Every row gives one point. Each copy is the shape, with its points in the same order, stretched, turned, moved and blurred by noise. Say if it was mirrored as well.

Shape:
[[-41   1 -27]
 [-55 -12 -73]
 [ 25 -64  32]
 [ 29 -50 -54]
 [ 41  -7 -58]
 [ 12  31 -12]
 [ 55  31 -13]
 [-10  39  49]
 [ 48  10   4]]
Copy 1 (9 x 3):
[[ 49 -13  20]
 [ 96 -37  64]
 [-15  72   8]
 [ 37  -3  83]
 [ 14 -40  56]
 [ -5 -43  -4]
 [-45 -43   2]
 [-33  -2 -71]
 [-38  -9  -1]]
Copy 1 is: mirrored
Copy 2, 9 rows:
[[ -2 -48  -9]
 [ -7 -59 -46]
 [ 13  82 -39]
 [-27  44 -77]
 [-57  11 -47]
 [-44 -20  17]
 [-58   9  23]
 [ -5 -15  57]
 [-37  28   8]]
Copy 2 is: only turned
Copy 3 (9 x 3):
[[-21 -11  21]
 [-41   0  47]
 [ 28  38 -22]
 [ 14  45  42]
 [ 25  19  58]
 [ 20 -24  31]
 [ 46 -15  40]
 [ 21 -48 -14]
 [ 44  -2  22]]
Copy 3 is: only turned

Shape:
[[   6    2  -10   49]
 [ -67  -13   -7 -111]
 [  14  -15    0   40]
 [  21  -18  -53   36]
 [  11  -29   -1    2]
 [  -1  -45  -14    6]
 [  24   -6  -18  -27]]
Copy 1:
[[-23   3  44  -7]
 [109  10 -80 -34]
 [-18  -6  30 -15]
 [-24 -40  26  12]
 [  2 -11   1 -35]
 [ 20 -28  12 -30]
 [-11 -12 -28  -7]]
Copy 1 is: mirrored
Copy 2, 7 rows:
[[ 35 -42 -20 -36]
 [-73  97 104 110]
 [  6 -25 -29 -44]
 [ 54 -10  23 -73]
 [-21  11  -9 -27]
 [-21  16  18 -48]
 [  8  35  12  15]]
Copy 2 is: mirrored

Shape:
[[  3 -34  54 -29]
 [ 33 -19 -44 -37]
 [-36  14 -79  39]
 [ -9  34 -44  12]
 [ 33  -4  39 -37]
 [ 13  17 -15   3]
 [ -2 -20  32  23]
 [ 39 -44  32  15]]
Copy 1:
[[ 47  63  22  46]
 [  6  42 -78 -27]
 [-80 -73 -60 -15]
 [ -6 -50 -50 -32]
 [ 73  58  -5  -5]
 [ 13  -2 -26 -22]
 [ 12  31  39  12]
 [ 17  84  38 -18]]
Copy 1 is: only turned
Copy 2:
[[-31 -29  56  73]
 [-48   1  45 -38]
 [-15  10 -80 -98]
 [ 25   7 -27 -54]
 [ 12 -16  77  46]
 [ 20  15   3 -26]
 [ -8  10  -4  43]
 [-45  47  27  58]]
Copy 2 is: mirrored
Copy 3:
[[-50  24 -18   5]
 [-27 -34 -44  45]
 [101 -35 -46 -31]
 [ 49 -36  -2 -20]
 [-68   2  16  20]
 [  7 -20   8   0]
 [  9  26  -1  -9]
 [-29  27  -7  31]]
Copy 3 is: only turned

Shape (11 x 6):
[[ -8  60  -7  12 -22 -47]
 [-48  45 -15 -40 -37  38]
 [-54 -19  -1 -63 -33  31]
 [-13  39  -1 -10 -59 -32]
 [ -7 -31  15 -16 -25  36]
 [ -9  16  66  39  10 -33]
 [-15  -9  21 -42 -12  28]
 [  9 -45  70   2  20 -27]
 [ 12 -18  64  -2 -26  -2]
 [ -1  14  37 -42  13   8]
 [  3  44  -8   9   6 -40]]
Copy 1:
[[-21 -21 -40  41 -15  97]
 [-31  15 -12  73 -12   7]
 [-18  49 -23  12 -14 -52]
 [  0   4 -54  36 -14  62]
 [  1   1 -10  10  16 -57]
 [-24 -76 -36  -3 -33  37]
 [ -4   7   4  19  -2 -38]
 [  4 -34 -18 -45 -15 -28]
 [ 19 -33 -26  -4  -8 -21]
 [ -3 -17  17  24 -14  -7]
 [-21 -25 -15  29  -6  75]]
Copy 1 is: mirrored
Copy 2 (11 x 6):
[[ -62    9   15   51   36   62]
 [  28  -91    4  -43   27   90]
 [  32 -121  -31  -74   30   11]
 [ -57  -44  -22   45   22   62]
 [  38  -54  -44  -31  -26  -11]
 [ -24    0   24   80   18  -33]
 [  31  -73    1  -44   -5    0]
 [ -17  -16   -3   27   -6 -105]
 [  -4  -51  -16   46  -32  -39]
 [   8  -52   50  -20    0   -8]
 [ -47   27   24   25   30   35]]
Copy 2 is: only turned

Shape (14 x 8):
[[-22  22  27 -16  24   8  55  11]
 [-27 -32  37  54  28  -1 -33 -39]
 [  2  53 -69  15  24  23  -4  27]
 [-29  41   9 -48  43 -15  38  13]
 [ -2  59 -38 -38 -52  23 -43  26]
 [ 48  70  26 -10 -14  -1  43  34]
 [ -1 -40  18  58  25 -17 -46  -3]
 [ 58 -28 -40  45  -6  16  22  53]
 [ 35  51 -66  48 -55  59 -14  26]
 [ -9 -34  16  -7 -32  45 -47 -51]
 [-19  -6 -48   3  35  -8  45 -49]
 [ 21  39 -64 -35  30 -25 -49   1]
 [-34 -10  19  19 -56 -42  14 -38]
 [ 66  12 -41 -23  41  30  53  -2]]
Copy 1:
[[ 23   6  34 -48  12   0  36  12]
 [ 19  20  49  29   7   4 -35 -47]
 [-62   8  -6 -47  34  57   8 -31]
 [ 22  10  12 -57  44   8  48 -16]
 [-34  37 -70   4  -8  -1  24 -20]
 [-30  24  17 -21   9  10  62  53]
 [  1   8  46  36   8  26  -8 -57]
 [-77 -51  28  -3  13  35   8   2]
 [-96  17 -24 -11 -13  54 -29  12]
 [ 44  17 -26  54  -3 -22 -47  -3]
 [ -2  -4  35 -37  72  -5 -39 -12]
 [-36  14 -47   8  69  33  24 -51]
 [ 11  31  41   4  -1 -72 -21   9]
 [ -7 -31   5  -1  70  35   0  38]]
Copy 1 is: mirrored
Copy 2, 14 rows:
[[  -8   -4   65  -34   24   28  -22   17]
 [  68   52  -49    6   15   -9   52    7]
 [ -19  -56   39   14   -9   15    7  -77]
 [  -2  -49   60  -53   51   16  -22   14]
 [ -28  -53  -47  -56   25   12    1  -79]
 [ -97  -27   58  -50   55   44  -10  -13]
 [  39   20  -56    1   -8  -15   72  -12]
 [ -63   -5   16   36  -53    5   15  -39]
 [ -51   -8  -13   19  -32   22    9 -121]
 [  48   41 -106   14   36    0   -6   -5]
 [  44    7   51   61    9  -29  -36  -22]
 [   4  -86  -31   -4   37  -26   11  -47]
 [  24   49  -13  -30   16  -58   11  -40]
 [ -49  -35   56   66   36   34  -58   10]]
Copy 2 is: mirrored

Shape, 12 rows:
[[ 12   7  31  37 -21 -37  32  59 -32]
 [ 21  44 -25  12 -43  59 -20 -52  42]
 [  1 -36 -13 -36 -60 -60 -41  22 -43]
 [ 28 -46 -26 -15 -12  50 -21  16  48]
 [-27  -6 -38  29 -71 -28 -29 -65 -36]
 [ 14 -21 -16  62 -54  59 -51  -2 -22]
 [  4   2 -35  -3  37  35   3  18  19]
 [-33   7  51 -42  33  -8  51 -48  76]
 [ 29 -14  25 -20   0  42  52  51 -32]
 [ -2  -8  29  34  44 -38  45 -61  25]
 [ 75   8  54 -35 -48  -6  12 -23 -10]
 [ 51 -26  20  32 -73 -40  55   2 -29]]
Copy 1, 12 rows:
[[ -53  -28   -9  -61   30   14   12   49   35]
 [ -25  -15   21   91  -58  -50   -1   43  -35]
 [  39  -11  -44  -34   75  -54  -17   41  -24]
 [  14   31   -5  -10  -66  -53  -43   -4   35]
 [ -56  -41   -3   42   43 -112   -3   50  -75]
 [ -36  -14   44    9  -42  -68  -53   86  -18]
 [ -27   16   36  -22  -60    1    5  -31   14]
 [ -68  -22  -41   74  -28    1    4  -95   -3]
 [ -38   66  -14  -69  -15   43  -29   25   51]
 [-100  -53   13   49   23  -26    7  -57   26]
 [  -5   18  -31   55   48    0  -28   48   41]
 [ -66    1  -44  -24   63  -34    3   83   64]]
Copy 1 is: only turned
Copy 2:
[[ 23  -1 -62 -30 -30  23   0   7  -2]
 [ -8  -2  71  15  -5 -18 -29 -25   2]
 [ 15  14 -17  50  11  36  69  48  23]
 [  5  11  12  56 -27 -22   0 -21 -30]
 [  6  17  36  31  33 -13  98   8  57]
 [ 45  44  27  26 -53   8  57 -22  21]
 [ -9   6 -16  11  11  11 -20 -37 -46]
 [-36   3  12 -17  31 -62 -22  22 -47]
 [ 80  25 -56 -11 -35 -11 -44 -14 -26]
 [-59  23  -5  -9  29 -72  20  -6  10]
 [ 20  27  19  22 -32 -43 -52  39  39]
 [ 33  -5 -26  10 -27 -60   8   2  58]]
Copy 2 is: mirrored

Shape:
[[  42  -37   20  -32   41    6  -14  -21  -32]
 [ -11  -22   26  -21   13   36  -19   25   41]
 [ -93  -33   16   44   -3   22  -18    0  -35]
 [  37  -24   24   16   13   12    3  -41  -19]
 [ -31  -24   25    5   44  -26   20   19   14]
 [  48  -31   -8  -19   34  -90   26   21   -1]
 [  48  -14  -71   -6    2   -6   28    1  -22]
 [ -38  -30   15  -34  -13   -4   18  -58   -1]
 [  27  -16   31  -42   19   12   41   24  -23]
 [  54   88  -14   -9   18   58   -7    9  -30]
 [  31   23    9   -4   40   58   54    8   -8]
 [ -24  -16  -28   68 -119   53   -2   26  -16]]
Copy 1 (12 x 9):
[[-14  -2  40  24  92  48   7  15 -28]
 [  7 -43  62  49 -16  -7  18  32 -18]
 [ 33  29 -37  32 -45  31 -51  35 -55]
 [ -7  28  19  62  70   8 -12 -29 -16]
 [ 18   3  10  15  34   2  41  62   7]
 [-29 -30 -14 -28 114 -14  70  37  36]
 [ 32   3  -9 -33  54 -31  21 -56  22]
 [-16  20  -1  45 -22  53  38 -16 -31]
 [ 34 -36   8  19  59  40  36   9  14]
 [ 23  18  42 -28  24   6 -38 -59  77]
 [ 82  30  44  25  45   0  16 -28  43]
 [ 40 -45 -84  60 -98 -69 -85 -98 -26]]
Copy 1 is: mirrored
Copy 2 (12 x 9):
[[-33  41  11  61  16 -12 -12 -50  44]
 [-31 -18 -26  10   9 -48  75 -31  33]
 [-62 -45 -71  78   3 -12 106  37 -27]
 [-54  25   1  44  16  24  -1 -35   6]
 [ 23 -19 -39  31  49   1  32 -23  15]
 [ 81  48  36   7  79  14 -75 -13  42]
 [ -4  25   9   0  31 -16 -67  14   2]
 [-20  29 -55  15   2  15  33  -7  10]
 [ 15  20 -11  35  18 -47   2 -65 -10]
 [-30 -29  43  -4 -67 -30 -26 -46  -9]
 [-30 -24 -31  17  -2 -29   2 -72 -30]
 [-77 -29 -16   2  -9 -42  83  85 -89]]
Copy 2 is: mirrored
